Every row gives one point. The last column is the point's height on a tilted bowl or saddle (a function of degree 2), plus a little noise. Count its main directions that bend up, bend down and stay straight.

Points (11 x 3):
[[-0.27 -0.07 -0.09]
 [ 0.11 -0.21 -0.07]
 [-0.08 -0.19 -0.06]
 [-0.70  0.19 -0.41]
 [-0.15  0.01 -0.05]
 [-0.26 -0.14 -0.11]
 [-0.41 -0.31 -0.25]
 [ 0.22  0.62 -0.49]
 [ 0.23 -1.23 -1.08]
 [-0.01  0.32 -0.14]
 [-0.47  0.18 -0.20]]
Directions: 0 up, 2 down, 0 straight

Points (18 x 4):
[[ 0.57 -0.28 -0.24 -0.38]
 [-0.42  0.24  0.77 -0.53]
 [-0.26  0.46  0.37 -0.20]
 [-0.42 -0.68 -0.34 -0.56]
 [ 0.26 -0.09 -0.36 -0.20]
 [ 0.05 -0.32  0.40 -0.28]
 [ 0.13 -0.66 -0.16 -0.33]
 [-0.19 -0.34  0.21 -0.24]
 [ 0.38 -0.09  0.58 -0.39]
 [-0.37 -0.18  0.01 -0.22]
 [-0.11 -0.35 -0.82 -0.52]
 [-0.72 -0.18  0.05 -0.52]
 [-0.17  0.29  0.41 -0.18]
 [-0.38 -0.07 -0.15 -0.20]
 [-0.31 -0.36 -0.46 -0.35]
 [ 0.44 -0.16  0.04 -0.23]
 [-1.06  0.60  0.07 -0.87]
 [-0.02  0.45  0.17 -0.13]]
Directions: 0 up, 3 down, 0 straight

Points (24 x 5):
[[ 0.58 -0.05 -0.68 -0.16 -0.39]
 [ 0.18  0.21  0.12 -0.19  0.00]
 [-0.75 -0.02 -0.07  0.81 -0.78]
 [ 0.28 -0.28 -0.44 -0.26 -0.11]
 [ 0.24 -0.06 -0.88 -0.21 -0.35]
 [-0.08  0.08 -0.39 -0.23 -0.12]
 [-0.07  0.28  0.10  0.11 -0.07]
 [-0.15 -0.16 -0.21  0.22 -0.09]
 [-0.64 -0.16  0.46  0.84 -0.87]
 [ 0.10 -0.08  0.18 -0.50 -0.12]
 [-0.40  0.02  0.13 -0.15 -0.15]
 [-0.34  0.25  0.10  0.64 -0.48]
 [-0.77 -0.03 -0.13  0.05 -0.28]
 [-0.24 -0.32  0.55  0.07 -0.22]
 [ 0.33  0.17 -0.31  0.26 -0.17]
 [ 0.38 -0.21 -0.34  0.88 -0.85]
 [-0.08  0.22  0.08  0.01 -0.06]
 [-0.31 -0.59  0.17 -0.48  0.11]
 [-0.49 -0.53  0.15 -0.32  0.12]
 [ 0.13 -0.18  0.48 -0.12 -0.15]
 [-0.43  0.51  0.60 -0.24 -0.41]
 [-0.16  0.17 -0.99 -0.20 -0.47]
 [-0.44 -1.13  0.29 -0.44  0.54]
 [ 0.15 -0.11 -0.83  0.33 -0.44]]
Directions: 1 up, 3 down, 0 straight

Points (44 x 7):
[[-0.01 -0.13 -0.04  0.23  0.23 -0.28  0.01]
 [ 0.52 -0.32  0.34  0.08  0.00  0.45  0.46]
 [ 0.56 -0.44 -0.27  0.19 -0.13  0.41  0.41]
 [-0.17 -0.26  0.32 -0.33  0.11 -0.32  0.11]
 [-0.09  0.28  0.05 -0.14 -0.56  0.59  0.15]
 [ 0.42  0.24  0.03  0.46 -0.06  0.69  0.52]
 [ 0.50  0.41  0.82  0.30 -0.47 -0.12  0.58]
 [-0.33  0.33  0.03 -0.89  0.49  0.22  0.17]
 [ 0.02  0.05  0.16 -0.78 -0.45 -0.49  0.35]
 [-0.37  0.63  0.50  0.72 -0.74 -0.20 -0.10]
 [-0.23 -0.25 -0.02  0.21  0.12  0.07  0.02]
 [-0.39 -0.54  0.09  0.07 -0.06 -0.24  0.02]
 [-0.19 -0.07  0.36  0.66 -0.27 -0.30 -0.26]
 [-1.01  0.28 -1.03 -0.14  0.43  0.49 -0.17]
 [-0.08  0.57 -0.49  0.86 -0.22  0.09  0.47]
 [-0.22 -0.74  0.13 -0.27 -0.13  0.49  0.34]
 [ 0.01 -0.61  0.36 -0.44 -0.35 -0.06  0.26]
 [ 0.36  0.77  0.00 -0.22  0.12  0.20  0.17]
 [ 0.33  0.07  0.41  0.41 -0.18 -0.04  0.39]
 [-0.05  0.69  0.19  0.63 -0.19  0.13  0.54]
 [ 0.14 -0.07  0.17  0.65  0.29  0.87  0.80]
 [-0.07  0.27  0.33  0.28  0.07 -0.40 -0.11]
 [-0.36  0.47 -0.07  0.12 -0.06 -0.13 -0.10]
 [ 0.44  0.15 -0.68 -0.28  0.31  0.17 -0.32]
 [-0.14 -0.19 -1.22  0.23  0.22  0.68 -0.54]
 [-0.47 -0.31  0.05 -0.39 -0.22 -0.20  0.17]
 [ 0.04 -0.33  0.18 -0.05  0.12 -0.04  0.12]
 [ 0.29 -0.22 -0.19  0.34 -0.18  0.53  0.27]
 [-1.00  0.62  0.43 -0.03  0.19 -0.59  0.04]
 [ 0.48 -0.24 -0.32  0.10  0.58  0.38 -0.09]
 [-1.02  0.48 -0.11 -0.48  0.39 -0.66  0.53]
 [ 0.39  0.11  0.35  0.58  0.09  0.41  0.90]
 [-0.65 -0.03 -0.26  0.28 -0.22 -0.24 -0.14]
 [-0.37 -0.19 -0.52  0.27 -0.12  0.43  0.12]
 [-0.20 -0.67 -0.31  0.80  0.22  0.21  0.66]
 [ 0.62 -0.30 -0.10 -0.14 -0.15  0.06  0.38]
 [ 0.23 -0.49 -0.39 -0.08 -0.02  0.33  0.07]
 [-0.71  0.26 -0.33 -0.21  0.31  0.30 -0.04]
 [-0.68  0.15  0.68  0.45  0.13  0.21  0.71]
 [ 0.07  0.18 -0.52 -0.39  0.03 -0.38  0.25]
 [-0.17 -0.01  0.94  0.01  0.18  0.44  0.96]
 [ 0.45  0.67 -0.17  0.23 -0.40  0.23  0.43]
 [ 0.36  0.43  0.49 -0.31 -0.30 -0.19  0.26]
 [-0.39 -0.56 -0.55  0.07  0.06 -0.11  0.30]]
Directions: 4 up, 1 down, 1 straight
